Each row of a before or after table is a point. The points were changed in one or more steps. Then noise was added and the rows were shuffled. The steps act on columns, c1 being the first. Name the steps. A step turns or swaps two columns, mirrors them in a line or flattens them onto one, adds a multiple of one to another, or multiplies or shifts one. Angles are multiples of 10 degrees, from the lower column toward the higher: turns from -170 to 170, lines from 10 to 170 but not 90. Use the fewest steps. Two steps may share a column if one is a turn and the other turns, adds or multiplies; they go together, in the order done. Otherwise the lowest column goes first.

Before (13 x 3)
[[ -7  -8 -13]
 [ 52 -43  -4]
 [  2  -4 -35]
 [-11  13  30]
 [-20  23 -16]
 [-35   0 -60]
 [ -8 -26 -13]
 [ 12 -10  27]
 [ 41   3   3]
 [ 19  20 -13]
 [ 25 -26   0]
 [ -5  23 -26]
 [-10   9  51]]
After (13 x 3)
[[  4  16  41]
 [-25  12  -3]
 [  6  12  61]
 [-39 -12  14]
 [ 33  12 -49]
 [ 16 -21  -3]
 [  1  -4 -24]
 [ 12  28  -6]
 [-34 -58   6]
 [ 10  -4  -4]
 [ -8 -13  38]
 [ -3  23 -16]
 [-15 -32  10]]
Steps: mirror c1 and c2 in the line at 100 degrees; shift c3 by 10

Before (10 x 6)
[[-13 -12  -1   9 -49  54]
 [  1 -42  23  14   4   1]
 [  5  24   4  17 -42 -21]
 [-19 -21 -28   5 -21  -5]
 [-24  48 -18  10  12 -15]
 [-14 -23  14   5   2  -4]
 [ 23  15  19  60 -21   4]
 [  5   4 -43 -19   7  25]
 [-33 -17  18  -2  14  23]
 [  0 -22  57  -5   1 -11]]
After (10 x 6)
[[-42  24 -20  10  10   5]
 [  3 -32   1 -11  -3  22]
 [  6 -19  -4  -6  12  14]
 [  4  -2  25  -2  -8 -42]
 [ 20  45 -14  16  18 -18]
 [  0 -21 -10  -8  -1  58]
 [ 25 -16  23  -5  26  19]
 [-41  -8  53  -2  29  -1]
 [-27  33   4  11 -16  20]
 [-13 -16  -5  -7  25 -28]]
Steps: turn c1 and c5 by -110 degrees; flatten c2 and c4 onto the line at 20 degrees; swap c3 and c6

Before (14 x 9)
[[ 41  -9  37  39  56 -18 -24  -3  33]
 [ 15  -7  -5 -49   8  38  15   0 -44]
 [  5   3  19  32  39 -21  19  -9   6]
 [ -2 -17 -23  -1  -8  38   8   3  -4]
 [ 36   3  17  30  21 -28  -9  48  43]
 [  3 -23 -26 -46  33  13  29   4  11]
 [ 21 -25   0  37  40 -37 -11  30   7]
 [-20  -5 -13 -43 -11  20  17 -12  11]
 [  9  30 -14 -49  -4 -12 -27 -49 -11]
 [-27 -20   6 -41  -2  10  30  30 -25]
 [ 52 -33  25  20   7 -43   0   0  33]
 [ 19  23  -5 -41 -15  12  24 -51 -17]
 [  2 -44  22  20  29 -12 -16   1   5]
 [ 15   8 -42 -33 -10  -5  17 -32 -21]]
After (14 x 9)
[[ 37 -17   2  17  18 -27  -5  58  40]
 [ 20  20 -59  -2  -8  -5   7 -42 -17]
 [ 49 -19 -14   5   8 -38  24 -38  32]
 [ 20  30 -14 -34 -14  14  -2 -51 -18]
 [-16   4 -15 -24 -14  14  17 -39  12]
 [  6  13 -34 -24  36  15  39 -55   8]
 [  8  13  11  16  38 -20  10 -29   3]
 [ 20 -27 -19  25  37 -37  13  11   8]
 [-25  15  -9 -36  -5  11  30 -22 -32]
 [ 14  -4 -49 -32  -8 -15 -38   9 -12]
 [  2  -7  20  12 -13  44  20 -28   2]
 [  1 -44  16   9  28 -17  23 -29   5]
 [ 18  11   8 -38   6  40  19 -24 -44]
 [ 39 -21  39  16  58 -21  -9  12  29]]
Steps: turn c2 and c7 by -50 degrees; add -1.5 times c7 to c8; turn c3 and c4 by -30 degrees; add 1 times c6 to c3

Before (9 x 12)
[[  4 -12 -16  10   0  -6  14  -3   1  29  -7 -24]
 [ 16 -28   3   4  -2  22   6  13   4  10 -13 -14]
 [-12 -24   4  10  19  -9 -20   3  11   8 -25  -9]
 [ 13  10 -12  -9 -24   8  28   9   8  -8  19  13]
 [-15   3  10  20 -16 -10   2  -1  -2   5 -22  -4]
 [-12 -16  -2 -18   8  38  -4  -9   0   8  -8   8]
 [-29   3  17 -28  19  -2   8  10  -1  -4 -21   7]
 [ 19 -10 -19 -24 -17  28  -1   6  21  13  -8  12]
 [ 10  11 -24  10 -12   1  10 -28 -11   0 -24  12]]
After (9 x 12)
[[-11  26  12  18  -8  29   4  -8  -2  11   4   3]
 [  3  -4  18  -7  -9 -18 -15  -1   3  28  -1 -18]
 [ 14  55  16  -5 -14  12  -6  14   3   9  -2 -12]
 [-28  22 -14  29 -23 -14  -1   5   0  -3  19   3]
 [  7 -59  12  -6 -25  -6 -13 -29 -10   0 -10  11]
 [-10  56  12 -15 -24 -19  20   3  14  12  21  -6]
 [ 13 -35   4  12  19  -2 -23   6   7 -10 -23   9]
 [-16  10  -9 -17 -23 -20  -6  -1  -1   4 -17   0]
 [ 17 -13  18  20 -11  16   3   6  21  14 -21   6]]
Steps: turn c2 and c3 by -140 degrees; multiply c2 by 2.5; turn c4 and c7 by -170 degrees; swap c5 and c11; shift c6 by -10; multiply c12 by 0.7
